Each row of a before or after table is a point. One or more steps were done to the points. Then noise was added and the rows were shuffled. The steps act on columns, c1 being the first. Write out the steps. A step turns or swaps two columns, mirrors them in a line or flattens them onto one, adds a multiple of one to another, or multiplies or shifts one. Angles are multiples of 10 degrees, from the lower column toward the higher: turns from -170 to 170, lines from 10 to 170 but not 90. Use the fewest steps. Two steps may share a column if one is a turn and the other turns, adds or multiplies; they go together, in the order done. Otherwise the lowest column goes first.

Before (8 x 2):
[[-0.55  0.09]
 [ 0.17  0.03]
 [ 0.58  0.02]
 [-0.33  0.17]
 [ 0.15 -0.16]
 [-0.05  0.54]
 [ 0.12 -0.34]
 [ 0.14 -0.13]]
After (8 x 2):
[[ 0.19  0.01]
 [ 0.43 -0.39]
 [ 0.22  0.03]
 [ 0.12 -0.12]
 [-0.48  0.28]
 [ 0.31  0.18]
 [-0.39 -0.38]
 [-0.37  0.08]]
Steps: mirror c1 and c2 in the line at 160 degrees

Before:
[[ 0.32  0.21  0.10 -0.22  0.20 -0.42]
 [ 0.52  0.01  0.08  0.31  0.22  0.73]
 [ 0.20  0.30 -0.20  0.10 -0.06  0.21]
 [ 0.44 -0.19 -0.11 -0.29  0.30 -0.02]
 [-0.12 -0.23 -0.14  0.17  0.11 -0.22]
 [ 0.21  0.41 -0.11  0.34  0.06 -0.25]
 [ 0.02 -0.16 -0.15 -0.10  0.59  0.27]
 [-0.08  0.49  0.37  0.07  0.03  0.74]]
After (8 x 6):
[[ 0.52 -0.17 -0.14 -0.15  0.32 -0.03]
 [-0.18 -0.22 -0.16  0.12  0.09 -0.22]
 [ 0.37  0.01  0.09  0.45  0.21  0.71]
 [-0.09  0.50  0.39  0.06  0.03  0.73]
 [ 0.06 -0.20 -0.14 -0.08  0.55  0.25]
 [ 0.09  0.42 -0.10  0.41  0.05 -0.25]
 [ 0.17  0.29 -0.23  0.15 -0.07  0.22]
 [ 0.38  0.23  0.10 -0.09  0.19 -0.39]]
Steps: turn c1 and c4 by 20 degrees

Before (12 x 9):
[[ 0.13 -0.04 -0.28 -0.31 -0.36  0.13  0.72 -0.03 -0.13]
 [-0.40  0.09 -0.18 -0.24 -0.02 -0.11  0.22 -0.29  0.13]
 [-0.11  0.07  0.07 -0.02  0.27 -0.26  0.24  0.26  0.27]
 [ 0.28 -0.08 -0.24 -0.21 -0.15 -0.80 -0.37  0.24  0.42]
 [ 0.01 -0.12 -0.31 -0.01  0.02  0.10  0.75 -0.40 -0.49]
 [ 0.13  0.23  0.35  0.28 -0.25 -0.46 -0.30  0.12  0.18]
 [ 0.18  0.39 -0.41 -0.28 -0.01  0.16  0.44 -0.36 -0.01]
 [-0.05  0.53 -0.44  0.00  0.11 -0.17  0.59 -0.04 -0.16]
 [-0.13  0.36 -0.19  0.01  0.03 -0.06  0.24 -0.09 -0.67]
 [ 0.50  0.10  0.10  0.12  0.03 -0.87 -0.32 -0.12  0.40]
 [-0.02  0.15  0.09 -0.37  0.37  0.01  0.00  0.09  0.03]
 [ 0.00  0.08 -0.63  0.08  0.14  0.36  0.25 -0.17 -0.02]]
After (12 x 9):
[[ 0.18  0.40 -0.42  0.13 -0.02 -0.24 -0.40 -0.37 -0.01]
 [ 0.02  0.08 -0.63  0.48  0.13 -0.40 -0.19 -0.15 -0.01]
 [ 0.01 -0.13 -0.32  0.39  0.03 -0.22 -0.73 -0.39 -0.35]
 [-0.10  0.07  0.06  0.37  0.27  0.22 -0.28  0.26  0.21]
 [-0.05  0.53 -0.43  0.39  0.12  0.06 -0.61 -0.05 -0.12]
 [-0.40  0.09 -0.18  0.16 -0.02  0.07 -0.23 -0.29  0.08]
 [ 0.14 -0.05 -0.28  0.08 -0.36 -0.25 -0.69 -0.02 -0.10]
 [-0.12  0.36 -0.18  0.40  0.03  0.02 -0.23 -0.09 -0.46]
 [ 0.27 -0.09 -0.25  0.19 -0.16  0.86  0.23  0.24  0.29]
 [-0.02  0.15  0.10  0.02  0.37 -0.01 -0.01  0.10  0.03]
 [ 0.52  0.11  0.10  0.52  0.02  0.92  0.16 -0.13  0.28]
 [ 0.13  0.22  0.35  0.68 -0.25  0.50  0.23  0.12  0.12]]
Steps: shift c4 by 0.40; turn c6 and c7 by 170 degrees; multiply c9 by 0.7

Before (12 x 14):
[[ 0.08 -0.35 -0.19 -0.20 -0.50  0.49  0.37 -0.16 -0.21  0.43  0.02  0.38
  -0.34 -0.13]
 [ 0.03 -0.29 -0.42  0.27  0.06  0.07  0.11  0.01  0.22  0.29 -0.07  0.42
  -0.40  0.40]
 [ 0.41 -0.11  0.05 -0.48  0.35 -0.18 -0.26 -0.19 -0.48  0.01 -0.11  0.35
  -0.21  0.24]
 [ 0.33 -0.11  0.27 -0.15  0.25  0.09 -0.17  0.10 -0.46  0.19  0.38 -0.18
  -0.05 -0.32]
 [-0.19  0.32  0.24 -0.29  0.05 -0.09 -0.30  0.01  0.13  0.29  0.13  0.06
  -0.62  0.21]
 [ 0.29 -0.20  0.25  0.16 -0.30 -0.11  0.54 -0.05 -0.26  0.44 -0.35 -0.05
  -0.03 -0.31]
 [ 0.41  0.00  0.17  0.19  0.25 -0.24  0.00 -0.29  0.19  0.08 -0.20  0.26
   0.25 -0.11]
 [ 0.13  0.05 -0.10 -0.04  0.17  0.16  0.25  0.06  0.16 -0.18  0.33  0.35
  -0.38  0.04]
 [ 0.38 -0.05 -0.12 -0.41 -0.11 -0.17  0.51 -0.13  0.10  0.56 -0.33  0.38
  -0.03 -0.17]
 [ 0.21 -0.26  0.23 -0.41 -0.42 -0.29 -0.03 -0.38  0.14 -0.06  0.23 -0.26
   0.15  0.39]
 [ 0.34 -0.15 -0.48  0.33 -0.07  0.35 -0.14 -0.18 -0.03  0.06 -0.29 -0.23
   0.01  0.00]
 [ 0.09 -0.09 -0.36  0.24  0.32  0.03  0.34 -0.28 -0.20 -0.21  0.40  0.36
   0.22  0.20]]
After, 12 rows:
[[ 0.02 -0.30 -0.42  0.27  0.05  0.34  0.11  0.01  0.21  0.29 -0.06  0.67
  -0.73  0.40]
 [ 0.41  0.00  0.16  0.19  0.25 -0.40  0.00 -0.29  0.19  0.09 -0.21  0.41
   0.39 -0.11]
 [ 0.33 -0.12  0.27 -0.15  0.25  0.12 -0.17  0.11 -0.46  0.19  0.37 -0.28
  -0.06 -0.32]
 [ 0.20 -0.25  0.23 -0.41 -0.43 -0.37 -0.03 -0.39  0.15 -0.06  0.23 -0.41
   0.18  0.40]
 [ 0.09 -0.09 -0.36  0.24  0.32 -0.12  0.34 -0.29 -0.20 -0.21  0.40  0.57
   0.43  0.21]
 [ 0.41 -0.11  0.05 -0.49  0.34 -0.02 -0.25 -0.18 -0.48  0.01 -0.11  0.57
  -0.45  0.24]
 [-0.19  0.31  0.24 -0.29  0.05  0.34 -0.29  0.01  0.13  0.29  0.13  0.10
  -1.20  0.21]
 [ 0.39 -0.04 -0.12 -0.40 -0.11 -0.14  0.51 -0.13  0.09  0.56 -0.32  0.60
  -0.12 -0.17]
 [ 0.07 -0.35 -0.18 -0.21 -0.50  0.69  0.37 -0.16 -0.21  0.43  0.03  0.61
  -0.47 -0.13]
 [ 0.35 -0.15 -0.48  0.33 -0.06  0.33 -0.13 -0.18 -0.03  0.05 -0.30 -0.36
   0.13  0.00]
 [ 0.13  0.04 -0.10 -0.05  0.17  0.41  0.25  0.07  0.15 -0.18  0.33  0.56
  -0.66  0.04]
 [ 0.29 -0.21  0.26  0.16 -0.30 -0.08  0.53 -0.04 -0.26  0.44 -0.35 -0.07
  -0.09 -0.32]]
Steps: multiply c13 by 2; turn c6 and c13 by 20 degrees; multiply c12 by 1.6
